Each row is a point. A path goes straight from each point to the next, and from the last back to the first. The post is the endless flat space through its rows: a point in 2 columns, a line in 3, a plane in 4, and so on, so that a path can go around it. How many times does the path go around the post? Going back the other way cancels.

Post:
[[0.08 0.20]]
Path:
[[ 0.64  0.58]
 [-0.01  0.70]
 [-0.35  0.49]
 [-0.21 -0.18]
 [ 0.41 -0.22]
 [ 0.56  0.40]
 [ 0.70  0.18]
 [ 0.22  0.83]
 [-0.35  0.80]
 [-0.29 -0.27]
 [ 0.29 -0.24]
 [ 0.40  0.07]
 [ 0.26  0.59]
 [-0.09  0.74]
 [-0.20  0.11]
 [ 0.09 -0.32]
 [ 0.59 -0.18]
 [ 0.46 -0.09]]
Times around: 3

Post, 8 rows:
[[ 0.37  0.70 -0.23 -0.20  0.32  0.05  0.53  1.09 -0.21]
 [ 0.46 -0.36 -0.42  0.49 -0.06  0.53  0.48 -0.37 -0.63]
 [ 0.19 -0.11  0.20  0.01  0.52 -0.77  0.86 -0.43 -0.47]
 [-0.22 -0.22 -0.43 -0.05 -0.70 -0.23 -0.15 -0.60  0.27]
 [ 0.02  0.00  0.30 -0.37  0.16 -0.43  0.31 -0.10  0.73]
 [-0.20  0.07  0.97 -0.56  0.04 -0.33  0.41  0.15  0.08]
 [-0.40 -0.61 -0.25  0.16 -0.17  0.00 -1.12  0.26 -0.09]
 [-0.34  0.60 -0.41 -0.25 -0.14  0.76 -0.09 -0.06  0.34]]
Path, 15 rows:
[[-0.53  0.32  0.20 -0.56  0.77 -0.43  0.16 -0.45 -0.13]
 [ 0.46  0.01  0.10 -0.28 -0.44 -0.09  0.04 -0.20  0.27]
 [ 0.06  0.33  0.08  0.26  0.31 -0.37 -0.28 -0.03  0.50]
 [-0.06 -0.21  0.29  0.59 -0.17  1.04  0.25  0.16  0.31]
 [-0.77  0.13 -0.69 -0.18 -0.36 -0.07  0.11 -0.15 -0.03]
 [-0.77  0.20  0.28 -0.90 -0.16 -0.25 -0.17  0.58  0.48]
 [ 0.03 -0.40  0.61 -0.93 -0.22 -0.09 -0.18  0.13  0.16]
 [-0.39 -0.21  0.40 -0.59  0.55 -0.23  0.26 -0.74  0.15]
 [-1.01 -0.45  0.85 -0.60 -0.10  0.02 -0.34  0.23  0.26]
 [-0.25 -0.11 -0.12  0.11  0.00 -0.34  0.18 -0.25 -0.15]
 [ 0.11  0.27  0.42  0.34  0.36  0.18  0.29  0.23  0.78]
 [ 0.47 -0.53 -0.52  0.53  0.00  0.01 -0.32  0.07 -0.29]
 [ 0.08  0.68 -0.08 -0.60  0.05 -0.48  0.53 -0.32  0.48]
 [ 0.23  0.23 -0.66 -0.28  0.05 -0.31  0.61 -0.21  0.27]
 [-0.52  0.70 -0.06 -0.83 -0.26  0.65  0.48  0.49  0.45]]
Times around: 0
